Each point is reached from the start by the listed moves, each made 0, 1 or 2 times, or once backwards (-1), plus a little noise. Is the number of moves made odd or even? Then give how often each move was made.
(in the rows, 128 means zero)

Moves:
(1): [154 121 123 145 109 119]
(2): [139 167 147 129 147 118]
(3): [135 117 162 105 111 109]
Start: [118 142 126 141 125 140]
Points:
[147 185 105 181 142 139] -> odd (1, 1, -1)
[114 227 168 125 182 127] -> odd (-1, 2, 0)
[151 124 154 135  88 112] -> even (1, 0, 1)

Moves:
(1): [145 133 130 128 118 120 127 125 132 126 132 132 120]
(2): [121 154 132 122 133 130 123 124 126 133 128 132 128]
(3): [126 128 154 134 126 125 130 137 131 127 131 125 131]
(4): [121 132 125 159 123 124 131 121 141 119 133 128 133]
(5): [138 128 129 130 148 130 145 124 137 131 129 117 127]
(6): [131 132 130 128 122 152 125 128 129 121 138 130 131]
(7): [122 133 123 123 113 128 153 133 128 135 128 129 129]
(8): [134 132 121 135 125 128 127 147 130 139 124 130 127]
(9): [130 129 128 123 122 125 123 131 148 123 122 122 133]
(10): [130 123 136 125 122 134 120 119 138 154 132 144 126]
(11): [122 124 124 123 133 123 122 134 136 126 154 125 127]
(12): [122 126 129 121 145 125 139 135 136 114 128 157 120]
Start: [131 117 123 133 125 122 134 132 130 139 124 144 148]
Points:
[104 182 106 134 133  61 159 173 139 105 175 216 115] -> odd (2, 2, 0, 1, -1, -1, 1, 1, -1, -1, 2, 2)
[124 116 160 169 103 139  81 157 249 115 201 235 147] -> odd (1, 0, 1, 2, -1, 2, -1, 1, 2, 2, 2, 2)
[137 124 176 194  95  68 158 106 192 156 202 113 151] -> even (2, 0, 2, 2, 1, -1, 1, -1, 0, 1, 2, -1)
[136 143  69 194 119  87 223 152 158 156 124 182 130] -> even (1, 0, -1, 2, 1, -1, 2, 2, -1, 0, 0, 1)
[ 92  60 181 119 138  81  86 153 195 117 165 162 157] -> even (-1, -1, 2, 0, -1, -1, -1, -1, 2, 1, 2, 1)
[133 152 113  91 121 148 184 168 134 171 153 143 142] -> even (0, 1, 0, -1, 1, 1, 2, 1, 0, 0, 1, 0)

Moves:
(1): [144 129 126 128 127 128 120 127 129 124 131 126 124 130 129 124 130 130
 123 126 133 132 133 130 127]
(2): [126 137 128 129 122 127 130 135 127 130 133 121 130 133 133 138 127 129
 128 128 130 137 133 121 124]
(3): [134 126 140 121 133 134 124 126 125 130 134 130 125 131 129 135 122 130
 123 130 127 136 128 130 127]
(4): [130 126 134 144 123 129 122 126 121 126 132 127 126 129 128 130 130 123
 127 130 126 128 133 113 137]
(5): [134 131 125 129 141 139 125 131 129 130 130 132 128 127 132 131 128 127
 129 130 129 126 130 126 129]
(6): [129 131 128 128 121 143 125 126 130 131 125 127 128 123 129 128 131 121
 128 126 127 123 128 132 128]
(7): [128 124 137 125 132 135 143 126 131 122 123 130 124 128 129 128 137 134
 126 132 138 126 131 120 128]
(8): [132 127 129 128 122 131 131 140 121 126 133 128 135 123 123 129 126 130
 118 132 126 125 128 129 130]
(9): [127 133 133 132 128 127 130 122 142 127 139 128 127 117 121 127 123 124
 128 131 126 126 130 132 125]
(10): [131 129 128 126 130 126 134 125 129 141 130 130 125 128 123 127 129 133
 132 126 133 131 126 126 132]
(11): [123 127 120 120 125 129 127 123 124 124 141 134 127 126 134 131 133 125
 126 128 132 124 124 125 123]
(12): [133 133 130 127 124 123 127 130 130 128 121 145 130 128 126 130 128 132
 133 120 125 132 130 125 128]
(13): [132 121 135 127 124 132 128 129 124 130 129 123 144 121 137 132 134 133
 139 133 129 139 123 129 126]
(14): [131 127 129 127 127 132 124 131 132 126 130 128 132 142 123 129 131 125
 131 127 128 127 128 127 129]
(15): [133 127 134 129 126 122 131 132 134 127 129 130 118 135 140 129 134 129
 132 133 125 128 126 140 132]
(16): [131 115 121 132 129 127 128 133 136 128 123 126 126 123 125 142 126 128
 119 118 131 137 124 129 134]
(17): [127 126 130 125 132 123 122 129 127 132 125 127 122 124 118 130 142 131
 130 129 130 128 131 127 126]
(18): [128 132 126 129 129 132 124 125 132 126 128 127 125 130 129 132 124 139
 131 131 126 129 126 130 130]
(19): [133 129 129 129 128 129 130 131 125 124 131 127 123 128 126 129 123 127
 138 124 123 127 121 125 124]
(20): [130 129 128 124 124 125 124 126 127 128 123 131 129 127 127 134 124 124
 127 143 136 124 128 128 124]
(21): [120 129 129 132 134 133 120 138 121 125 128 136 127 126 128 124 125 128
 127 119 148 133 124 128 133]
(22): [121 119 119 128 125 129 131 134 128 128 122 135 121 133 125 117 128 129
 132 131 119 144 132 125 128]
(23): [126 125 127 123 126 126 125 128 128 127 132 132 124 125 131 133 122 131
 132 128 133 122 142 128 128]
(24): [129 130 127 135 133 129 131 124 121 124 134 128 127 131 123 130 128 125
 130 126 129 128 129 138 125]
Start: [109 124 126 126 127 132 137 133 130 133 134 131 125 131 138 126 134 129
 125 131 125 131 127 116 128]
Points:
[ 84 129 120 139 141 160 137 136 111 151 139 135 136 160 140 126 135 108
 149  97 193 105 117 120 147] -> odd (-1, 0, -1, 0, 0, 1, 0, -1, -1, 2, 0, -1, 0, 2, 0, 0, -1, -1, 0, 0, 2, -1, 1, 1)
[129 163 104 124  68 131 123 129 125 127 119 139 109 124 115 120 144 140
 103 177 117 118 164 134 113] -> even (2, 1, -1, 0, -1, 2, 0, 2, 0, 0, 0, 1, -1, -1, 0, -1, 1, 2, -1, 2, -1, 1, 0, 1)
[148 123 117  97 110 125 185 148 140 107 202 124 106 108 141 157 155 143
 141 200 155 135 147 117  83] -> odd (2, 2, -1, -1, 1, -1, 2, 2, 2, 1, 2, -1, 1, 0, 1, 0, 1, 0, 2, 2, -1, 1, 1, 1)
[149 108 118  93 148 140 159 124 154 152 136 157 108 107 144 191 127 179
 104 139 165 159 150  64 130] -> odd (1, 1, 1, 0, 2, -1, 2, 0, 0, 2, 1, 1, 0, -1, -1, 2, 0, 1, 0, 1, -1, 0, 1, -1)
[139 121 144 112 114 201 134 197  75 157 168 140 156 133 176 141 132 156
 124 112 158 214  97  91 139] -> odd (1, 2, 2, 0, 1, 1, 0, 2, -1, 2, 1, 0, 2, 0, 0, 0, -1, 0, 1, -1, 2, 1, -1, -1)
[142 113 154 135 160 135 144 178 144 139 152 172 121 160 159 184 132 151
 169  96 159 249  96 154 127] -> even (0, 2, 2, -1, 1, -1, 0, -1, 1, 1, 0, 2, 2, 1, 2, 2, 0, 0, 1, 0, 2, 1, -1, 2)
[ 97 154 154 108 101 156 192 115 164 144 116 159  89 155 170 118 146 146
 145 170 128 181 133 147 112] -> odd (0, 2, 1, -1, -1, 2, 2, -1, 1, 1, 0, 1, 0, -1, 2, -1, -1, 1, -1, 1, 0, 2, -1, 1)
[111  85  86 134 109 120 120 152 122 108 178 157 142 132 106 151 173 116
 131 136 121 161 192  89 107] -> even (1, 1, -1, 1, 1, -1, 0, 1, 1, -1, 2, 1, 1, 2, -1, 1, 2, -1, -1, 0, -1, 2, 2, 2)
[139 103 169 135 136 160 113 147 111 123 133 172 117 162  95 156 175 169
 120  99 203 219 158  92 139] -> even (2, 1, 2, 1, -1, 0, 2, 0, 0, 1, 0, 2, 1, 2, -1, 1, 2, 1, -1, 0, 2, 1, 0, 2)
[120 111 103  70 126 167 124 123 116 155 159 129 131 132 135 156 144 157
 105 199 128 185 123 114  98] -> odd (1, 1, 2, -1, 1, 0, 0, 1, 0, 1, 2, -1, 1, 0, -1, 0, 1, 2, -1, 2, -1, 2, -1, 0)
[162 128 141 105 139 151 130 157 215 186 123 178  74 144 102 175 111 118
 154 124  78 154 115 153 135] -> even (-1, 0, 2, -1, 2, 2, -1, 0, 2, 2, -1, 2, -1, 2, 2, 2, 1, 0, 2, 1, -1, 1, 0, -1)

Moves:
(1): [148 134 119 130 133 125 133 134 121 134 128 123 122 124 123 135 127 130
 130 128 130 129 127 119 142 135 128]
(2): [119 137 121 142 125 124 124 122 127 132 126 140 113 126 120 119 123 128
 135 134 124 120 108 137 122 125 145]
(3): [120 131 140 122 143 129 120 118 127 121 129 120 118 132 125 143 147 132
 128 122 122 133 132 139 131 126 131]
(4): [124 129 137 145 135 135 124 137 101 125 125 127 141 136 128 132 128 127
 128 124 123 137 126 141 124 130 133]
(5): [123 128 118 124 141 128 127 124 128 126 131 134 131 124 118 121 130 127
 135 128 132 126 125 125 128 127 126]
(6): [135 131 131 132 120 149 129 126 115 129 140 136 121 125 113 133 129 126
 127 115 128 134 138 128 122 121 123]
(7): [135 134 129 133 131 133 144 131 131 125 124 126 134 124 127 129 133 125
 128 134 132 131 131 124 124 122 123]
(8): [125 130 123 125 137 117 132 147 123 130 122 132 120 122 134 129 140 117
 129 135 113 131 136 125 124 118 131]
(9): [126 127 125 142 128 133 129 134 144 135 128 122 131 122 121 116 124 132
 125 122 128 132 127 126 127 141 129]
(10): [128 112 134 126 128 131 126 119 129 142 122 131 130 118 124 126 141 127
 123 132 140 126 131 142 125 119 130]
(11): [135 133 126 137 140 120 128 132 126 124 142 135 138 137 123 126 127 141
 121 123 128 124 127 136 133 125 121]
(12): [120 120 127 133 124 135 123 124 141 125 130 141 125 122 130 142 117 123
 134 122 123 135 130 115 131 134 122]
(13): [133 121 132 128 132 126 127 132 134 133 123 131 135 128 127 128 132 129
 120 127 122 121 126 110 122 124 136]
(14): [134 134 130 134 131 127 121 135 126 131 119 127 115 150 121 141 129 130
 131 130 137 119 131 121 117 126 120]
(15): [122 120 137 130 132 138 125 132 131 129 130 126 130 133 133 127 122 125
 116 130 120 124 130 129 132 128 138]
(16): [124 126 125 132 123 126 134 129 129 130 138 113 138 118 125 144 118 134
 128 125 126 122 131 129 132 123 133]
(17): [130 121 111 134 129 131 128 127 130 122 132 121 128 126 134 131 147 124
 131 122 127 124 129 129 138 123 128]
(18): [124 126 134 123 135 133 127 138 122 128 111 127 118 117 137 126 128 143
 135 123 146 130 126 125 132 140 129]
(19): [128 131 139 127 132 136 133 130 133 136 137 131 125 124 135 125 137 123
 135 128 118 126 130 127 128 138 131]
(20): [129 134 124 138 124 132 129 128 137 119 121 128 140 130 130 127 128 135
 126 135 122 121 136 140 133 133 131]
(21): [136 135 130 130 126 142 102 135 134 111 123 136 132 123 137 130 139 116
 129 137 139 124 130 124 125 128 124]
(22): [115 142 116 125 135 131 131 123 123 136 136 123 129 130 133 119 143 132
 122 132 123 143 130 122 127 127 124]
(23): [127 139 128 128 133 117 125 112 135 135 128 121 134 135 140 131 131 122
 135 113 134 118 133 125 142 114 137]
(24): [131 126 119 119 132 128 123 122 138 130 125 135 132 139 137 135 121 124
 133 118 126 130 124 139 120 124 127]
Start: [131 135 134 123 125 120 114 136 135 124 138 135 120 121 131 110 139 137
 131 130 139 113 131 130 113 150 122]
Points:
[123 217 180 165 184 162  78 204  47 121 146 108 135 147 127 181 196 193
 127  85 136 127 201  81 101 153 116] -> odd (0, -1, 1, 2, 0, 2, -1, 1, 0, -1, 1, 0, 2, 2, -1, 2, -1, 2, 1, 1, 1, 2, 1, -1)
[131 142 177 164 124 218  73 150 130  74 133 185  97  94 119 175 228  76
 101 188  92 130 196 207  83  86 129] -> odd (0, 1, 2, 0, -1, 2, 2, 2, -1, 2, 0, 1, -1, 0, 2, 0, 0, -1, 0, 2, 2, 0, -1, 0)
[ 85 196 145 150 198 141  27 128 134 127  94 108 122 168 202 155 191 131
 198  86 171  56  77 122  80 136 199] -> odd (-1, 2, 1, 2, 1, -1, 0, -1, 0, -1, -1, -1, 2, 2, 0, 2, 1, 2, 2, -1, 2, 1, 2, 2)
[ 65 103 155 209 190 176  70  77 206 103 176 168 160 146 131 106 210 139
 121 122  88  97 134 245 153 171 147] -> even (-1, 1, 2, 1, 1, -1, 0, -1, 1, 2, 2, 2, -1, 0, 2, -1, 2, -1, 2, 2, 0, 0, 0, 0)
[145 114 116 165 108 174   7 126 225  46 106 139 170 172 196 164 127 145
 138  72 194  69 165 185 148 159  98] -> odd (-1, -1, 0, 0, -1, 0, -1, -1, 1, 0, 1, 1, -1, 1, 1, 0, 2, 1, -1, 2, 2, -1, 1, 2)

Moves:
(1): [145 125 137 133 132 133 123 130 125 123 131 122 125 121 135 132 126 125
 131 136 124 121 121 131]
(2): [130 139 131 116 123 132 114 123 135 124 119 133 132 124 134 124 126 134
 129 130 125 128 131 128]
(3): [131 131 137 138 137 117 124 126 128 130 130 138 132 113 139 131 124 134
 121 123 131 141 124 133]
(4): [134 142 123 136 129 125 141 132 124 118 118 131 124 126 132 126 119 124
 136 125 134 133 147 138]
(5): [127 131 125 135 133 128 116 129 125 124 123 129 129 130 127 122 128 126
 122 125 131 130 126 130]
(6): [127 128 135 125 142 135 128 137 136 120 130 149 142 125 137 118 109 136
 124 125 134 119 127 127]
(7): [143 130 135 126 134 122 133 128 130 126 124 134 134 122 121 128 129 127
 131 123 124 132 130 125]
(8): [124 132 132 121 124 116 129 145 127 133 127 129 121 130 133 133 125 116
 137 116 130 128 130 121]
(9): [116 130 128 124 143 135 133 126 155 127 118 114 132 131 125 127 127 133
 129 128 128 123 133 137]
(10): [128 130 148 131 139 131 121 121 119 137 138 128 123 134 126 127 117 117
 130 128 132 137 133 121]
(11): [125 129 128 128 134 122 121 132 129 128 135 130 131 123 130 120 129 123
 130 135 127 128 135 121]
(12): [135 133 119 134 133 128 126 126 125 136 125 136 125 123 122 133 115 130
 120 130 121 122 124 136]
(13): [122 124 126 141 117 123 126 130 133 135 116 120 147 133 122 127 121 135
 146 128 129 117 121 127]
(14): [135 131 129 132 127 129 124 131 131 132 129 138 120 144 128 126 131 142
 126 126 128 126 132 129]
(15): [120 128 108 127 135 124 131 121 135 123 121 135 127 137 136 126 135 121
 142 140 136 137 115 147]
(16): [126 132 119 122 134 133 123 139 123 126 137 124 142 132 125 143 124 133
 121 137 123 136 117 134]
(17): [137 125 130 128 126 135 126 134 131 151 118 128 138 119 133 128 136 126
 122 133 133 129 133 135]
(18): [123 110 122 128 135 131 127 131 120 129 122 129 121 132 138 136 120 131
 136 128 120 137 132 115]
(19): [126 128 132 143 139 135 118 128 107 119 135 144 114 116 123 136 131 135
 150 118 134 125 123 128]
(20): [123 122 132 126 124 126 120 123 129 114 114 139 122 127 122 138 125 126
 127 148 138 132 141 124]
(21): [133 124 117 127 138 122 128 126 138 132 135 120 137 126 124 130 118 128
 124 118 144 129 133 129]
(22): [133 126 127 125 119 129 128 135 134 122 134 125 124 124 118 120 117 119
 130 127 124 137 134 130]
(23): [134 125 134 129 137 129 124 119 129 125 131 129 139 131 132 129 126 124
 127 123 123 119 139 142]
(24): [127 126 132 119 130 117 125 124 120 128 120 121 126 124 120 123 123 143
 127 131 137 123 126 137]
Start: [134 124 125 131 136 114 140 129 139 140 129 134 128 124 135 132 126 118
 128 130 131 124 136 122]
Points:
[ 87  81 154 161 164 107 108 102 129 167 141 102 121 158 134 144 125 140
 149 170 134 186  96 143] -> odd (0, -1, 2, -1, 0, -1, -1, -1, 1, 2, 0, -1, 1, 1, 1, 1, 0, 1, 0, 0, -1, 1, 0, 1)
[136 145 122 234 173  91  82 187   7 127 169 148 104 155 146 175  78  95
 231  92 100 113 133 142] -> even (1, -1, 0, 2, 2, -1, -1, 2, -1, 1, 2, 1, 2, 1, 0, 2, -1, 1, 2, -1, -1, 0, 2, 0)
[140  59 149 167 202  58  71  87 140 179  41 139 145  97 129 182 110 116
 233 120 224 117 139 184] -> odd (1, 0, 1, -1, 1, -1, 1, 2, 1, 1, -1, 0, 2, 0, 2, -1, 2, 1, 2, 2, 2, 0, 2, 2)
[147 104 146 150 211 154  42 192  52 125 159 225 135  81 154 214  16 111
 132  93 127 127 101  65] -> odd (1, 1, 0, -1, 2, 2, 0, 2, -1, 1, -1, 2, 0, -1, -1, 2, 0, 2, 2, 1, 1, 0, 0, -1)

Moves:
(1): [127 133 133 133 134 132 124 130 126 132 125 124 121 134 129 117 141 127
 127 126 136 122 128 129 121 125]
(2): [139 128 133 126 128 143 137 127 129 141 132 119 129 137 133 129 131 132
 118 133 135 132 141 139 127 135]
(3): [135 132 135 123 125 122 118 121 121 130 123 119 135 133 125 131 129 122
 126 125 126 132 126 120 138 123]
(4): [129 130 128 122 135 136 135 126 127 135 133 130 131 125 131 123 127 131
 129 120 132 119 126 132 121 122]
(5): [127 131 121 121 123 135 132 111 127 132 127 140 126 123 125 139 131 137
 130 129 125 135 126 126 144 144]
(6): [127 125 132 127 130 137 131 121 118 124 131 128 123 114 122 135 125 128
 131 132 116 124 140 123 134 120]
(7): [124 129 123 126 117 128 141 126 116 121 133 124 139 133 126 124 138 134
 139 135 120 135 126 124 120 117]
(8): [128 123 128 134 130 143 127 127 122 130 133 134 122 139 128 129 125 125
 118 136 130 123 117 127 137 137]
(9): [130 133 128 124 132 125 132 132 119 138 129 130 122 127 124 122 129 126
 122 132 127 130 130 122 119 128]
(10): [127 154 131 129 128 132 132 127 129 126 130 118 126 125 125 133 116 128
 126 121 132 126 131 123 129 136]
(11): [133 124 116 131 125 130 127 128 130 125 136 126 124 132 126 121 130 121
 133 128 128 122 118 131 134 132]
(12): [130 124 125 129 126 130 134 134 124 126 131 135 123 133 131 134 131 126
 127 125 134 130 133 133 128 128]
(13): [131 128 138 136 134 126 142 145 137 118 116 124 140 113 135 127 132 139
 139 130 129 132 121 112 127 132]
(14): [126 124 121 138 130 134 127 129 135 132 113 121 138 133 125 119 128 118
 127 122 144 125 129 119 126 123]
(15): [127 127 127 135 130 124 132 125 122 121 128 125 137 119 125 129 133 125
 126 130 131 128 119 138 124 129]
(16): [126 125 132 128 127 127 125 125 132 122 132 128 128 123 129 132 135 131
 123 127 125 132 126 123 125 131]
(17): [126 143 121 120 120 133 120 122 131 129 127 129 136 122 131 131 125 117
 138 134 133 116 126 126 133 130]
(18): [121 123 136 130 135 121 138 126 130 142 132 123 127 125 122 139 147 129
 125 129 131 121 123 124 127 120]
(19): [140 129 115 141 126 142 123 122 132 129 129 143 130 136 132 136 131 114
 130 128 121 146 117 117 142 122]
(20): [136 117 130 139 120 132 132 136 133 122 131 141 140 121 120 125 142 130
 120 134 125 131 127 133 136 125]
(21): [131 121 133 137 121 136 127 132 117 133 144 123 141 138 116 137 129 134
 142 131 125 139 128 142 123 137]
(22): [125 139 142 110 139 138 140 124 118 124 135 134 120 124 125 129 123 136
 140 138 133 144 144 130 131 114]
(23): [123 128 121 124 138 128 125 126 114 131 143 128 132 135 130 117 129 114
 134 127 130 123 132 122 128 133]
(24): [129 122 144 128 122 117 139 122 137 116 121 129 140 126 118 131 137 123
 135 128 123 127 124 124 117 129]
Start: [126 118 118 125 132 124 144 119 124 126 118 131 132 139 122 124 127 114
 119 133 129 132 124 117 125 116]
Points:
[157 135  61 239  81 196  98 154 140  85 151 131 203 189 127 130 121  75
 141 129 130 158  27  85 159 159] -> odd (0, -1, 0, 0, -1, -1, 1, 2, -1, 2, 1, 0, 1, 1, 0, 2, 1, -1, 2, 1, 2, -1, 0, -1)
[177  52 143 170 115 110 144 107 175 146 101 117 138 230 106 135 245  58
 105  99 154 161  94 111 117  50] -> even (2, 1, 2, 0, -1, -1, 0, -1, -1, -1, 2, 2, -1, 1, -1, 1, -1, 2, 2, 0, 0, 0, -1, 2)
[154 165 103 147  82 197 248  67  87  50 161 154 220  86  97 206 112 129
 249 143  72 179  79 112 144 158] -> even (-1, 0, -1, 2, 2, 2, 2, 0, -1, 2, 1, 1, 2, -1, 2, -1, 1, -1, 2, -1, 2, 0, 0, 2)

Moves:
(1): [131 120 128 126 134 129 127 130 122 132 122 120 114 128 132 133 118 124
 121 136 143 125 131 123]
(2): [141 128 128 132 137 133 132 134 136 128 130 131 129 117 126 117 130 121
 124 124 115 133 126 128]
(3): [137 151 129 115 127 117 134 125 126 120 114 125 134 133 125 123 143 129
 136 123 137 135 131 136]
(4): [127 119 131 136 114 115 132 114 130 109 117 138 130 130 114 132 137 120
 131 113 137 127 142 130]
(5): [132 118 119 135 114 124 127 128 130 126 123 113 118 140 134 124 126 132
 127 122 131 138 145 120]
(6): [125 127 122 134 133 125 134 141 131 112 137 142 130 122 145 131 118 129
 145 123 132 138 120 144]
(7): [124 127 149 118 132 112 125 134 119 132 133 124 134 114 140 118 138 132
 132 123 114 111 138 126]
(8): [128 131 134 131 129 134 122 138 125 102 127 132 131 145 128 117 129 127
 129 118 121 127 125 135]
(9): [142 124 129 127 126 118 133 120 121 125 130 134 139 149 125 134 139 131
 123 133 128 129 136 120]
(10): [145 142 141 142 136 139 133 140 113 131 134 119 141 132 129 131 128 133
 121 119 130 138 145 147]
(11): [138 130 131 113 129 127 154 132 130 119 138 156 127 134 123 139 126 131
 130 128 124 135 128 121]
(12): [121 127 114 112 130 134 129 144 110 115 129 140 129 120 133 142 143 130
 123 122 122 130 130 124]
(13): [139 136 127 130 118 130 139 126 120 131 151 129 141 139 133 141 127 123
 146 125 129 122 135 114]
(14): [132 122 108 128 130 134 126 122 134 129 126 132 118 137 120 118 120 143
 135 123 121 123 121 134]
(15): [126 130 138 146 119 132 131 133 119 125 114 134 102 138 144 126 136 120
 143 131 127 133 128 144]
(16): [143 141 127 139 137 129 134 121 136 124 123 116 127 128 117 143 138 131
 133 145 115 133 127 138]
(17): [131 134 138 124 128 135 114 135 115 116 139 118 121 124 128 119 130 130
 121 127 132 133 115 128]
(18): [115 120 140 131 127 124 114 136 125 131 136 143 119 126 115 118 115 137
 130 137 130 134 140 130]
(19): [133 137 130 139 125 118 144 128 129 134 128 123 141 113 138 122 137 138
 141 124 133 123 108 106]
(20): [132 124 134 125 145 128 104 140 128 142 112 139 124 125 127 139 120 140
 109 124 130 137 130 123]
(21): [138 155 116 142 129 131 119 121 132 122 132 139 118 128 138 124 108 121
 107 132 122 129 130 126]
(22): [115 129 131 125 129 113 128 132 120 132 137 127 121 130 121 127 124 119
 128 118 122 142 131 131]
(23): [124 120 123 127 125 144 134 122 114 127 121 126 130 123 133 131 118 136
 136 132 126 130 127 113]
(24): [124 131 129 129 138 135 128 123 133 122 129 132 125 132 125 126 129 130
 117 121 134 129 140 127]
Start: [140 137 141 136 127 140 117 130 118 129 134 136 116 121 134 115 111 127
 123 126 127 137 127 123]
Points:
[184 200 249 184 161 115 118 155  71 100 120  80  81 142  99  95 214  70
 152  97  91 157 167 208] -> even (1, 2, 1, 1, -1, -1, 1, 1, 0, 1, -1, 0, 1, 0, 2, 2, 1, 0, 0, 0, -1, 2, -1, 1)
[236 189 121 131 139 117 106 172  58  70 210 230 120 176  75 109  78 172
  37  64  74 229 178 121] -> odd (-1, 1, 0, 1, 1, 0, 0, 0, 2, 2, 2, 1, 0, 2, -1, 0, 2, 1, 0, 1, 2, 2, 0, -1)
[191 188 128 124 170  93 187 161 118  72 171 175  86 159 115 158 132 116
 129 180 168 239 189 155] -> odd (2, 1, 2, -1, 1, 2, -1, -1, 2, 0, 1, 1, 0, -1, 0, 2, 0, 2, 0, -1, 0, 1, -1, 2)
[128 163 242 124 187  97  11 209  32 131 128 109 113 141 155  49 126 168
  23  69 156 205 174 108] -> even (0, 0, 1, -1, 1, 0, 1, 1, 2, 1, -1, 0, -1, -1, 0, -1, 2, 1, 1, 2, 0, 2, 0, 2)

Moves:
(1): [131 127 128 131 126 130 131 132 126 119 122 132 132 138 138 122 134 137
 126 125 128 139 116 129]
(2): [136 137 107 133 134 129 148 132 130 133 122 110 121 123 133 117 121 101
 117 129 116 115 121 139]
(3): [131 136 125 123 124 129 127 133 131 127 134 112 127 140 126 145 119 130
 122 138 123 121 135 124]
(4): [144 124 138 133 129 134 133 117 129 137 132 138 118 138 107 128 143 128
 139 127 141 135 131 136]
(5): [142 118 129 129 137 138 109 126 120 135 130 124 127 131 135 124 121 114
 132 124 123 134 139 130]
(6): [130 131 108 146 130 124 120 121 115 137 139 118 132 123 128 140 133 121
 138 122 127 126 114 122]
(7): [134 116 125 138 124 103 117 123 137 107 140 142 129 133 117 136 125 123
 138 130 125 130 129 138]
(8): [127 120 135 119 123 134 123 131 131 135 132 119 124 130 135 123 130 120
 113 141 123 124 129 128]
(9): [126 145 123 131 121 124 121 140 129 125 121 125 129 112 130 124 139 132
 113 130 140 127 130 129]
(10): [132 136 132 124 119 141 127 123 141 119 127 135 138 121 120 131 131 122
 117 135 125 126 129 125]
(11): [136 136 117 130 125 124 130 123 120 149 118 118 116 143 140 111 123 136
 146 136 117 119 118 119]
(12): [129 133 131 135 137 134 132 126 137 133 138 136 130 124 132 134 131 125
 118 121 129 119 135 129]
(13): [133 125 131 123 128 132 131 119 114 125 129 122 129 128 136 127 124 136
 127 133 127 131 139 123]
(14): [119 118 132 135 137 132 126 135 139 109 126 132 129 129 117 134 116 114
 104 121 129 135 145 117]
(15): [118 120 127 136 123 118 120 112 129 123 118 119 126 139 126 129 145 130
 138 122 118 135 134 138]
(16): [136 114 121 136 129 125 126 124 134 130 124 120 121 133 123 136 129 140
 148 127 119 123 122 122]
(17): [131 133 126 124 111 134 141 125 127 148 119 130 118 130 135 130 131 132
 132 136 130 134 126 126]
(18): [117 132 141 125 144 142 136 137 130 119 115 139 132 116 130 141 125 134
 106 159 126 132 138 123]
(19): [116 131 123 132 137 136 139 129 141 124 147 139 136 118 121 128 135 132
 130 125 123 127 135 135]
(20): [126 131 128 135 121 132 146 138 129 137 120 105 131 132 132 113 128 117
 132 139 128 114 127 124]
(21): [123 123 134 137 115 132 124 130 122 124 134 130 128 126 119 140 121 137
 124 120 119 130 123 130]
(22): [112 120 119 126 137 135 123 133 111 120 130 133 116 134 141 135 119 129
 127 127 124 119 134 126]
(23): [128 135 142 127 123 130 125 127 127 111 133 143 121 121 126 141 139 130
 127 128 127 145 125 123]
(24): [124 124 135 133 125 137 118 117 130 129 138 124 113 125 135 127 116 128
 137 135 136 125 126 125]
Start: [139 127 129 121 124 133 134 145 135 113 139 123  99 142 116 117 116 143
 138 134 125 135 114 136]
Points:
[163 110 110 180 144 180  41  84 130 186 191  69 103 151  92 100 193  99
 133  91 132 111 184 137] -> odd (-1, -1, 0, 2, 2, 2, -1, 2, 2, 1, 1, 2, 1, 1, 2, 0, -1, -1, 1, 0, 0, 0, -1, 0)
[138  56 128 214 170 163 102 139 159   7 224 115 100 131 108 154 102  59
 161 170  81 169 109 140] -> odd (2, 1, 0, 0, 2, 2, 2, 1, -1, 0, -1, -1, 0, 1, 0, 1, -1, 1, 2, 2, 0, 0, 2, 2)
[ 98 157  68 129  49 176 130 100  30 192  83  73  64 128 218 107 118 242
 157 198  79 128  42  95] -> even (1, 0, -1, -1, -1, 2, -1, 1, 1, 1, 2, -1, 2, -1, 1, 0, 2, 1, 0, -1, 2, 1, -1, 1)
